Each row is a point. The last column is the point's height on a tilted bowl or saddle (a function of degree 2), plus a little noise. Count its main directions that bend up, bend down and stay straight.

Points:
array([[ 21,  10, -19],
       [ 49,  47,  55],
       [-24, -19,  -4],
       [  8,  64,   6],
       [-77,  -8,  85],
       [-21,   5, -17],
       [ 49,   9,  10],
       [ -9,  14, -23],
       [-51,  33,  -2]])
Directions: 1 up, 0 down, 1 straight

Points:
array([[-26, -21, -23, -27],
       [ 32, -48,  23, -48],
       [ 33,  17, -10, -34],
       [ 40,  16, -40, -45],
       [ -3,  36,  -2, -24],
       [-42, -19,  51, -36],
       [ 13,  -3,   0, -22],
       [-47,  18,  24, -19],
       [-29,  15, -31, -29],
       [-34,  63, -23, -46],
       [-27,  -7,  -6, -20],
       [-46,  42,  37, -12],
       [ -3, -18,  -4, -23],
       [ 52, -15, -23, -43],
       [  8, -43,  25, -38],
       [-25,  19, -52, -40],
       [ 17,  15, -95, -64]])
Directions: 0 up, 2 down, 1 straight

Points:
array([[ 19,  13,  52,  36,   1],
       [-56,  14,  43, -21,  13],
       [-37, -27, -26,  29, -25],
       [ 21,   0,  60,   5,  -6],
       [-50,   6,  30,  -4,  13],
       [ 36, -11,  -8, -13,  23],
       [ -9,  -3,  10,  17,   5],
       [-39,  20,  14,  12,  15],
       [ 31,  28,  60, -26, -11],
       [  3, -24,  68,  39, -16],
       [-32,  32,  -4,  28,  25],
       [ 26,  15,  42,  51,   5],
       [ 29,  38,  -4, -52,   9],
       [-24, -31,  23,  16,  -3],
       [-80,  71,  44,  37,  95],
       [ 32, -39, -59,   1,  13],
       [ 50, -47, -33,  40,  -5],
       [-24,  19,  -1,  31,  17],
       [-33,  43, -67,  61,  30],
       [ -8,  38,  20,  -5,  13],
       [  5,  47,  33, -52, -16],
       [-60,   5,  44, -75,  -5],
       [-12,   1, -52, -55, -14],
       [ 14,  59,  24,   3,  23],
       [ 26,  71,  -4,  -3,  37],
       [-31,  13,   7,  19,  12],
       [-22, -85,  16,  -9,   6]])
Directions: 2 up, 2 down, 0 straight
